Each row is a point. Any point is a mix of the corners, with weights that add up to 1. It lies inside the corners' shape when no weight is negative. Is each point inside? If not, which corners have a negative weight?

Corners:
(1): +0.21 -0.41 -0.26
(2): -0.25 +0.40 -0.16
(3): -0.09 -0.67 -0.18
(4): -0.13 +0.28 +0.43
Points:
-0.16 -0.19 +0.02 -> outside (1)
+0.10 -0.28 -0.17 -> inside
-0.22 +0.32 -0.09 -> inside
-0.28 +0.25 +0.31 -> outside (1)

Corners:
(1): -0.25 -0.10 +0.12 -0.10 +0.21 +0.36 +0.02 -0.43
(2): +0.53 -0.20 -0.26 -0.20 +0.27 -0.08 -0.18 -0.39
(3): +0.59 +0.00 +0.06 +0.13 -0.15 +0.37 -0.04 -0.17
(4): -0.08 -0.02 +0.37 +0.17 +0.24 -0.09 -0.30 -0.18
(5): +0.03 -0.37 +0.22 -0.05 -0.27 +0.50 -0.49 +0.08
(6): -0.12 -0.07 -0.22 +0.34 -0.13 +0.03 -0.15 -0.05
(7): +0.32 +0.56 -0.56 -0.82 +0.87 -0.54 +0.80 +0.60
(8): -0.01 -0.40 +0.00 +0.13 +0.22 +0.04 +0.20 +0.16
(9): -0.04 -0.27 +0.31 -0.02 -0.35 -0.30 +0.11 -0.07
Points:
+0.07 +0.02 +0.05 -0.08 +0.15 -0.12 +0.07 -0.19 -> outside (5, 8)
+0.09 +0.01 -0.02 -0.09 +0.25 -0.16 +0.17 -0.08 -> outside (5)
+0.14 -0.12 +0.02 -0.22 +0.22 -0.04 +0.14 +0.04 -> outside (6)
+0.14 -0.07 -0.05 -0.06 +0.21 -0.01 +0.02 -0.05 -> inside
-0.09 -0.49 +0.31 +0.11 -0.01 +0.27 -0.35 -0.54 -> outside (3, 6, 7)

Corners:
(1): +0.24 -0.21 +0.06 -0.19 -0.07 +0.12 +0.51 -0.05 +0.07 -0.57 -0.20 +0.05
(2): -0.25 +0.54 +0.00 +0.33 -0.19 +0.05 +0.38 +0.03 +0.15 +0.03 -0.40 +0.14
(3): +0.03 +0.65 -0.47 +0.48 +0.22 +0.02 +0.25 +0.07 +0.31 -0.07 -0.05 +0.12
(4): -0.31 +0.28 -0.68 +0.38 -0.05 +0.33 +0.02 +0.35 +0.40 +0.00 -0.21 -0.28
(5): +0.05 -0.25 +0.22 +0.35 +0.09 +0.03 +0.39 +0.07 -0.04 -0.15 -0.06 -0.16
(6): +0.12 -0.04 -0.08 +0.27 -0.25 -0.21 +0.20 -0.16 -0.34 -0.39 -0.33 -0.03
(7): +0.41 -0.28 +0.13 -0.18 -0.53 +0.44 -0.01 +0.26 -0.10 +0.01 +0.50 -0.14
(8): +0.43 -0.07 +0.11 -0.15 -0.10 +0.85 -0.08 +0.02 -0.23 -0.14 +0.17 -0.27
(9): -0.27 +0.25 -0.37 +0.47 +0.09 +0.47 +0.03 +0.02 +0.32 -0.24 +0.09 +0.41
(10): +0.02 +0.02 +0.11 -0.34 +0.05 +0.40 -0.19 +0.36 -0.14 -0.29 +0.36 -0.24
(11): +0.31 -0.34 +0.21 -0.33 -0.02 +0.45 -0.45 +0.13 +0.21 +0.06 +0.22 -0.17
(12): +0.25 -0.39 +0.13 -0.66 +0.22 +0.50 +0.00 +0.03 -0.45 +0.30 +0.13 -0.07
(13): -0.14 -0.14 +0.09 +0.09 -0.11 -0.12 +0.51 -0.61 -0.09 -0.31 -0.04 -0.38
Points:
+0.11 -0.33 -0.11 +0.14 -0.02 -0.06 +0.20 -0.24 +0.06 -0.20 -0.03 -0.08 -> outside (2, 8, 10)
+0.27 +0.03 +0.19 -0.33 -0.29 +0.09 +0.45 -0.37 -0.43 -0.33 +0.04 -0.34 -> outside (4, 5, 9, 11)
+0.04 +0.07 -0.05 +0.04 -0.04 +0.36 +0.08 +0.13 +0.10 -0.05 +0.03 -0.11 -> outside (6)
+0.23 -0.20 +0.07 -0.15 +0.05 +0.42 -0.05 +0.02 -0.17 -0.22 +0.25 -0.04 -> outside (2, 4)
+0.59 -0.56 +0.52 -0.55 -0.12 +0.52 -0.05 -0.11 -0.51 -0.19 +0.28 -0.28 -> outside (2, 3, 4, 9)

Corners:
(1): +0.56 +0.05 -0.10 +0.07 -0.10 -0.35 +0.69 -0.25 +0.32 -0.26 -0.22 +0.30
 -0.34 +0.17 -0.20 -0.37 +0.07 -0.11 -0.52 +0.02
(2): -0.09 +0.20 -0.44 +0.24 -0.29 -0.41 -0.38 +0.13 +0.03 -0.05 -0.35 +0.21
 -0.19 +0.00 -0.08 +0.43 +0.12 -0.16 +0.04 -0.17
(3): +0.03 +0.26 -0.26 +0.22 -0.51 +0.73 -0.12 +0.06 -0.11 +0.51 -0.25 +0.48
 -0.26 +0.30 -0.22 -0.17 +0.19 +0.34 +0.14 +0.01
(4): -0.17 -0.18 -0.17 -0.28 -0.18 +0.04 +0.49 +0.52 -0.04 +0.29 +0.07 -0.06
 -0.26 -0.42 +0.33 -0.07 +0.52 +0.26 -0.29 -0.21
(5): -0.53 -0.37 -0.42 +0.36 -0.06 +0.28 -0.39 +0.05 -0.05 +0.13 +0.17 -0.08
 -0.57 +0.10 +0.26 +0.12 +0.18 +0.14 -0.22 +0.21
(6): +0.03 +0.06 +0.04 -0.60 -0.31 +0.39 +0.01 +0.00 +0.15 -0.35 -0.82 -0.06
 +0.07 -0.23 +0.45 -0.37 -0.25 -0.22 +0.24 -0.09
(7): -0.02 +0.52 +0.48 +0.75 +0.07 +0.53 +0.43 +0.21 -0.02 -0.15 -0.79 +0.71
 -0.38 -0.08 +0.06 +0.30 +0.33 +0.49 +0.32 +0.16
(8): -0.22 -0.29 -0.06 +0.25 -0.15 +0.33 +0.37 +0.16 +0.33 -0.05 -0.08 +0.24
 +0.14 +0.29 +0.07 -0.30 -0.22 -0.17 -0.39 +0.04
(9): +0.33 +0.62 -0.25 +0.47 -0.21 -0.29 -0.05 +0.42 +0.37 +0.12 -0.41 +0.42
 -0.10 -0.21 +0.32 -0.27 +0.03 +0.11 +0.38 -0.10
(10): -0.17 +0.04 -0.23 -0.15 -0.45 +0.40 +0.05 -0.37 -0.16 +0.57 -0.01 -0.27
 +0.21 -0.35 -0.46 -0.50 -0.16 -0.24 +0.38 +0.05
(11): +0.29 +0.38 +0.02 -0.57 -0.89 -0.91 -0.32 -0.55 +0.49 -0.37 +0.20 -0.38
 +0.30 +0.18 +0.28 +0.16 +0.03 -0.34 +0.59 -0.13
(12): -0.06 -0.39 +0.11 +0.09 -0.06 -0.07 +0.30 +0.24 -0.09 +0.12 -0.31 +0.68
 -0.25 -0.15 -0.17 -0.01 -0.04 +0.08 -0.38 +0.49
(13): -0.30 +0.18 +0.29 +0.21 -0.60 -0.59 +0.03 +0.56 +0.84 -0.11 -0.69 -0.15
 -0.10 +0.04 +0.17 -0.30 +0.11 +0.12 -0.96 -0.23
(14): +0.08 -0.11 +0.13 -0.14 -0.31 -0.07 +0.16 +0.14 +0.25 -0.11 -0.08 -0.27
 -0.50 +0.51 +0.06 +0.24 -0.53 -0.13 -0.13 +0.09
(15): +0.02 -0.19 +0.00 -0.41 +0.10 +0.15 -0.20 -0.07 +0.38 +0.19 +0.34 -0.23
 -0.06 +0.46 -0.37 -0.23 +0.11 +0.10 +0.36 +0.04
(16): -0.07 -0.39 -0.42 -0.36 -0.04 -0.18 -0.12 +0.04 -0.51 -0.36 +0.83 -0.47
 -0.16 +0.05 +0.00 -0.39 +0.20 +0.37 -0.10 +0.13
(17): -0.01 -0.35 +0.29 -0.24 +0.11 -0.13 -0.15 -0.05 -0.64 +0.19 +0.53 -0.35
 -0.01 +0.41 +0.38 -0.11 +0.39 -0.01 +0.27 +0.04
(18): +0.19 -0.24 +0.00 +0.50 -0.72 +0.25 +0.31 +0.20 +0.50 -0.01 -0.64 +0.19
 -0.31 +0.03 -0.44 -0.14 -0.18 -0.51 +0.04 +0.21
(19): +0.28 -0.05 +0.12 -0.08 -0.09 +0.36 -0.07 +0.04 +0.13 +0.07 +0.35 +0.38
 +0.28 -0.53 +0.05 -0.18 -0.02 -0.24 -0.30 +0.01
(20): +0.32 -0.44 -0.21 +0.23 +0.02 +0.24 -0.08 -0.37 +0.03 -0.02 +0.02 +0.18
 +0.20 -0.16 +0.21 -0.02 -0.05 +0.39 +0.23 -0.28
(21): +0.19 +0.12 -0.10 +0.14 -0.12 +0.10 +0.31 +0.27 -0.04 +0.17 -0.34 -0.06
 +0.11 +0.10 +0.33 +0.22 +0.45 +0.26 -0.17 +0.50
Points:
+0.10 -0.09 +0.04 -0.11 -0.19 -0.04 +0.15 +0.00 +0.11 -0.05 -0.04 -0.03
 +0.02 +0.02 -0.03 -0.09 +0.06 -0.04 -0.04 +0.02 -> outside (3, 5, 9)
-0.29 -0.12 -0.35 -0.63 -0.37 -0.64 -0.27 -0.06 +0.09 -0.02 +0.47 -0.49
 -0.23 +0.44 +0.14 -0.44 -0.16 -0.22 -0.08 -0.18 -> outside (7, 18, 19, 20, 21)
+0.23 -0.35 -0.30 -0.29 -0.25 -0.06 +0.41 -0.15 +0.28 -0.15 +0.02 -0.20
 -0.02 -0.03 +0.02 -0.34 -0.19 -0.19 -0.05 +0.14 -> outside (2, 3, 7, 13, 17, 19)
+0.08 +0.01 -0.07 +0.08 -0.31 -0.04 +0.07 +0.15 +0.30 -0.10 -0.23 +0.14
 -0.17 +0.04 +0.08 -0.03 +0.06 +0.03 -0.08 +0.03 -> outside (10, 17)
+0.05 +0.05 +0.01 +0.06 -0.17 +0.00 +0.08 +0.08 +0.18 +0.04 -0.19 +0.15
 -0.13 +0.06 +0.07 -0.03 +0.05 +0.05 -0.05 +0.02 -> outside (16, 18)
+0.07 -0.13 +0.06 +0.16 -0.06 +0.02 -0.03 -0.10 +0.10 -0.04 -0.20 +0.14
 +0.10 -0.04 +0.15 -0.11 +0.07 -0.05 +0.09 +0.08 -> outside (3, 4, 14, 16)
+0.08 -0.05 -0.10 +0.00 -0.16 +0.08 +0.11 +0.03 +0.03 +0.02 -0.03 +0.10
 -0.10 -0.02 +0.06 -0.07 +0.09 +0.05 +0.07 +0.04 -> outside (13)
-0.07 -0.08 -0.10 +0.16 -0.20 +0.11 +0.02 +0.06 +0.06 +0.06 -0.14 +0.12
 -0.21 -0.01 +0.01 -0.03 +0.06 +0.01 -0.05 +0.11 -> inside

Corners:
(1): -0.21 +0.70 -0.15 -0.79 -0.30 -0.41 -0.64 +0.23 -0.11 +0.07 -0.75 +0.19
 -0.34 -0.24 +0.28 +0.45 -0.21 +0.05 -0.04 +0.15
(2): +0.21 +0.46 -0.37 -0.16 -0.12 -0.03 -0.38 +0.18 +0.42 +0.27 -0.31 -0.04
 -0.49 -0.32 -0.03 +0.48 +0.11 -0.23 +0.43 +0.29
(3): +0.38 -0.11 +0.75 +0.53 -0.32 -0.11 +0.02 -0.13 +0.25 -0.10 +0.18 +0.11
 -0.10 -0.03 -0.13 +0.23 +0.21 +0.05 -0.16 -0.05
(4): -0.18 +0.00 -0.17 +0.33 +0.17 +0.38 -0.26 +0.40 -0.07 +0.30 -0.04 +0.36
 -0.76 -0.53 -0.27 -0.21 +0.16 -0.08 +0.24 +0.13
(5): +0.31 +0.03 -0.09 -0.21 +0.18 +0.12 -0.11 +0.52 +0.09 -0.03 -0.49 +0.53
 -0.21 +0.41 +0.05 +0.02 -0.36 -0.04 -0.10 -0.15
(6): +0.42 +0.52 +0.58 +0.11 +0.05 +0.21 +0.54 -0.14 +0.18 -0.40 +0.70 -0.20
 +0.05 +0.23 -0.58 -0.26 +0.08 +0.14 +0.00 -0.38
(7): -0.11 +0.78 -0.36 -0.21 -0.15 +0.13 -0.63 -0.16 -0.22 +0.28 -0.53 +0.59
 -0.20 +0.16 +0.59 +0.63 -0.57 -0.11 -0.22 +0.09
(8): +0.15 -0.02 +0.55 +0.26 +0.40 +0.20 +0.39 -0.43 +0.29 -0.05 +0.08 -0.17
 +0.31 -0.11 -0.63 -0.40 -0.02 +0.18 -0.03 -0.10
(9): -0.24 +0.38 -0.27 -0.31 +0.22 +0.02 -0.34 +0.76 -0.15 +0.32 -0.37 +0.26
 -0.07 -0.29 +0.26 +0.91 -0.54 -0.34 -0.28 +0.13
(10): +0.08 +0.18 +0.28 -0.26 +0.31 -0.39 +0.02 +0.10 +0.13 -0.19 -0.20 +0.32
 +0.16 +0.09 +0.34 +0.03 -0.21 -0.37 +0.13 -0.19
(11): +0.18 -0.18 +0.17 +0.21 -0.04 -0.08 +0.28 -0.26 +0.78 -0.29 +0.39 -0.09
 -0.01 -0.11 -0.16 -0.48 +0.05 -0.13 -0.41 -0.59
(12): +0.22 -0.05 +0.15 -0.02 +0.30 +0.11 -0.18 +0.03 +0.04 -0.42 +0.38 +0.04
 +0.12 +0.02 -0.04 +0.10 +0.30 +0.39 +0.09 -0.14
(13): +0.01 -0.16 -0.12 -0.13 -0.23 +0.32 -0.42 +0.12 -0.05 -0.25 +0.11 -0.05
 -0.31 -0.25 -0.46 -0.03 +0.05 -0.36 +0.40 +0.11
(14): -0.51 +0.06 -0.30 +0.23 -0.39 +0.11 -0.13 +0.22 -0.09 +0.34 -0.03 -0.04
 -0.66 +0.01 -0.37 +0.27 +0.22 +0.14 +0.42 -0.10
(15): +0.45 -0.17 +0.17 +0.18 -0.26 +0.15 +0.51 -0.09 +0.15 -0.13 +0.24 +0.35
 +0.50 -0.36 -0.24 +0.06 +0.19 +0.27 -0.11 -0.10
(16): +0.15 -0.13 +0.70 -0.10 -0.05 +0.41 +0.42 -0.18 +0.63 -0.03 +0.25 -0.16
 +0.27 +0.08 +0.07 -0.37 +0.40 +0.18 -0.08 -0.13
(17): +0.47 -0.36 +0.39 +0.08 +0.13 +0.12 +0.31 -0.29 +0.19 -0.02 +0.75 -0.24
 -0.12 +0.01 -0.39 -0.18 -0.01 +0.32 -0.09 -0.11
(18): +0.47 +0.24 +0.04 +0.00 +0.08 -0.21 -0.34 +0.46 -0.04 +0.09 +0.09 +0.23
 +0.39 +0.05 +0.20 -0.34 -0.25 -0.03 -0.05 +0.04
(19): +0.35 -0.11 +0.30 +0.17 +0.13 +0.12 +0.37 +0.03 -0.09 +0.00 +0.23 -0.10
 -0.15 +0.06 -0.35 -0.11 +0.55 -0.21 -0.43 -0.19
(20): +0.26 +0.09 +0.46 -0.02 -0.13 +0.19 -0.04 -0.29 +0.05 +0.48 +0.05 +0.10
 +0.08 -0.13 -0.12 +0.16 +0.16 +0.11 -0.07 -0.62
(21): +0.48 +0.17 +0.21 +0.22 +0.09 +0.18 +0.12 +0.17 -0.02 -0.41 -0.08 -0.19
 -0.07 -0.15 +0.27 -0.35 -0.19 +0.33 +0.04 -0.12
Points:
+0.19 +0.21 +0.15 -0.04 +0.04 +0.10 -0.03 +0.05 +0.08 -0.07 +0.06 +0.12
 -0.06 +0.04 -0.08 +0.05 -0.03 +0.07 -0.03 -0.14 -> inside
-0.24 +0.15 -0.09 -0.38 -0.13 +0.15 -0.71 +0.28 -0.20 +0.54 -0.37 +0.29
 -0.65 -0.05 +0.08 +0.86 +0.18 -0.25 +0.26 +0.13 -> outside (6, 8, 11, 15, 18, 21)
+0.04 +0.27 +0.09 -0.21 -0.03 -0.06 -0.16 +0.09 +0.07 +0.01 -0.20 +0.12
 -0.13 -0.12 +0.02 +0.10 -0.05 +0.00 +0.00 -0.03 -> inside
+0.23 +0.10 +0.20 -0.03 -0.02 +0.05 +0.04 +0.02 +0.20 -0.03 +0.04 +0.03
 +0.01 +0.01 -0.06 +0.00 +0.02 +0.02 -0.05 -0.12 -> outside (4)
+0.19 +0.16 -0.06 -0.16 +0.10 -0.02 -0.01 +0.09 -0.02 -0.22 +0.04 +0.16
 +0.15 +0.06 -0.05 +0.04 -0.42 +0.10 -0.08 -0.13 -> outside (2, 3, 4, 16, 19, 20)
+0.47 +0.28 +0.33 +0.12 +0.14 +0.07 +0.36 +0.02 +0.14 -0.19 +0.26 -0.03
 +0.30 +0.28 -0.05 +0.18 -0.13 +0.37 +0.13 +0.04 -> outside (1, 4, 11, 13, 19, 20)

Corners:
(1): +0.10 -0.17 +0.15 +0.62 -0.22 -0.51 +0.06 +0.00 +0.00 +0.15 -0.51 +0.07
 +0.05 -0.37 +0.09 +0.09 -0.28 +0.00 -0.05 +0.10
(2): +0.33 +0.24 -0.65 +0.33 +0.18 +0.24 +0.20 +0.40 +0.43 +0.28 -0.58 -0.16
 -0.32 +0.34 +0.19 -0.35 -0.58 +0.18 +0.50 -0.36
(3): +0.08 +0.16 +0.69 +0.09 -0.12 +0.00 -0.09 +0.13 -0.72 -0.02 +0.21 +0.54
 +0.47 +0.02 +0.09 +0.37 +0.01 +0.17 -0.19 +0.36
(4): -0.01 -0.16 -0.75 +0.11 +0.03 -0.35 -0.05 +0.05 +0.04 -0.06 +0.02 +0.04
 -0.06 -0.26 +0.03 +0.32 -0.21 -0.28 -0.21 -0.26
(5): -0.28 +0.03 +0.42 +0.10 -0.34 +0.10 +0.21 -0.22 +0.03 -0.04 +0.38 +0.35
 -0.62 -0.17 +0.04 +0.09 +0.08 +0.61 +0.64 +0.67
(6): -0.13 +0.29 +0.49 +0.10 -0.44 +0.11 -0.17 +0.09 -0.17 -0.56 +0.75 +0.05
 +0.01 +0.09 +0.00 -0.12 +0.50 +0.12 +0.40 +0.34
(7): -0.07 +0.01 -0.28 +0.15 +0.02 +0.11 +0.22 -0.54 +0.29 +0.41 -0.04 -0.06
 -0.28 +0.40 +0.27 -0.47 -0.11 +0.32 +0.32 -0.72
(8): -0.29 +0.28 +0.36 -0.15 -0.35 -0.03 +0.39 +0.31 +0.04 +0.21 +0.82 +0.02
 -0.15 +0.47 -0.31 -0.04 +0.03 -0.17 +0.37 +0.52
(9): +0.34 -0.22 +0.61 +0.24 -0.26 -0.04 -0.35 -0.64 -0.22 -0.58 +0.37 +0.05
 +0.22 -0.55 -0.13 +1.06 +0.16 -0.45 +0.06 -0.29
(10): -0.39 -0.13 +0.40 -0.26 -0.56 +0.06 +0.26 +0.24 -0.16 -0.06 -0.17 +0.29
 +0.20 +0.27 -0.23 +0.31 +0.26 +0.34 +0.02 +0.25
(11): +0.11 -0.18 +0.03 +0.13 +0.12 -0.43 -0.15 +0.17 +0.58 +0.44 -0.05 -0.04
 -0.03 +0.19 +0.12 +0.14 -0.30 -0.09 +0.09 -0.10
(12): +0.41 +0.30 -0.54 +0.16 +0.15 -0.41 +0.17 +0.23 +0.33 +0.54 -0.66 -0.49
 -0.42 +0.21 +0.00 +0.07 +0.05 +0.49 +0.51 -0.33
(13): +0.29 +0.01 -0.05 -0.15 +0.11 +0.26 +0.34 +0.08 +0.27 +0.54 -0.63 -0.12
 -0.62 +0.13 +0.03 -0.17 +0.20 +0.00 +0.29 +0.01
(14): -0.15 -0.31 +0.55 -0.03 +0.30 -0.25 -0.70 -0.44 -0.46 -0.26 +0.18 +0.12
 +0.13 -0.26 -0.15 +0.46 -0.31 -0.41 -0.28 -0.07
(15): +0.15 +0.23 -0.35 -0.21 +0.48 -0.51 +0.39 +0.16 +0.52 -0.02 -0.39 +0.01
 +0.72 -0.36 +0.13 -0.13 -0.28 -0.15 -0.14 +0.00
(16): -0.07 +0.14 +0.29 -0.32 -0.49 -0.32 +0.12 +0.02 -0.48 -0.32 +0.14 +0.55
 -0.15 +0.56 +0.11 +0.13 +0.03 +0.05 +0.48 +0.46
(17): +0.18 -0.33 -0.13 +0.10 +0.31 -0.01 +0.45 +0.28 +0.18 +0.14 -0.58 -0.61
 -0.27 +0.26 +0.47 +0.05 -0.25 -0.04 +0.08 -0.19
(18): -0.08 -0.11 +0.24 +0.26 +0.03 -0.16 +0.27 +0.23 -0.31 -0.32 +0.41 +0.75
 +0.02 +0.34 -0.18 +0.07 +0.40 +0.22 +0.43 +0.15
(19): -0.52 +0.30 +0.45 -0.15 -0.53 -0.28 +0.38 +0.47 -0.36 +0.29 +0.66 +0.29
 -0.10 +0.03 +0.18 -0.01 +0.27 +0.06 +0.93 +0.29
(20): +0.53 -0.13 -0.01 -0.25 -0.05 -0.29 +0.09 +0.38 +0.14 +0.16 +0.00 -0.01
 -0.47 +0.40 -0.15 -0.36 -0.25 +0.42 +0.12 -0.43
(21): +0.00 +0.16 +0.23 +0.25 +0.42 -0.49 +0.17 -0.14 -0.05 +0.04 -0.06 +0.25
 -0.21 -0.24 +0.23 +0.36 -0.34 -0.62 -0.79 -0.23
Points:
-0.05 +0.00 +0.14 +0.03 -0.09 -0.14 +0.08 -0.03 -0.06 +0.07 +0.07 +0.11
 -0.15 +0.09 +0.07 +0.04 -0.05 +0.07 +0.25 +0.00 -> inside
+0.12 -0.03 -0.03 -0.06 -0.05 -0.13 +0.17 +0.15 -0.07 +0.12 -0.45 -0.07
 -0.08 -0.13 +0.14 +0.20 -0.12 +0.15 +0.23 +0.05 -> outside (6, 7, 8, 11, 18, 21)
-0.02 +0.04 +0.06 +0.03 -0.08 -0.13 +0.18 +0.15 +0.02 +0.14 -0.02 +0.08
 -0.16 +0.14 +0.03 -0.05 -0.03 +0.08 +0.21 +0.07 -> outside (9)
-0.06 -0.04 +0.25 +0.11 -0.21 -0.14 -0.12 -0.11 -0.19 -0.18 +0.29 +0.34
 -0.10 +0.14 -0.07 +0.18 -0.10 +0.01 +0.10 +0.08 -> outside (12, 13, 15, 17, 19)
-0.13 +0.14 +0.06 +0.10 -0.06 -0.17 +0.17 +0.08 -0.11 +0.12 +0.04 +0.14
 -0.13 +0.04 +0.13 -0.02 -0.02 +0.04 +0.31 +0.14 -> outside (9, 10, 11, 20)
+0.04 +0.07 +0.05 +0.08 -0.10 -0.13 +0.19 +0.13 +0.06 +0.05 +0.06 +0.10
 -0.16 +0.13 +0.05 +0.01 +0.03 +0.15 +0.27 +0.04 -> outside (14)
+0.11 +0.01 +0.01 +0.09 +0.03 -0.17 +0.05 +0.03 +0.07 +0.04 -0.07 +0.02
 -0.07 +0.05 +0.01 +0.11 -0.10 +0.01 +0.08 -0.04 -> outside (19)
+0.08 +0.02 -0.02 +0.11 +0.00 -0.09 +0.15 +0.09 +0.08 +0.07 -0.11 -0.03
 -0.09 +0.07 +0.12 +0.06 -0.14 +0.02 +0.24 -0.10 -> inside
-0.05 -0.01 +0.21 +0.13 -0.10 -0.10 +0.00 -0.03 -0.09 +0.02 +0.11 +0.12
 -0.12 +0.06 +0.01 +0.24 +0.02 +0.00 +0.21 +0.06 -> outside (15, 20)
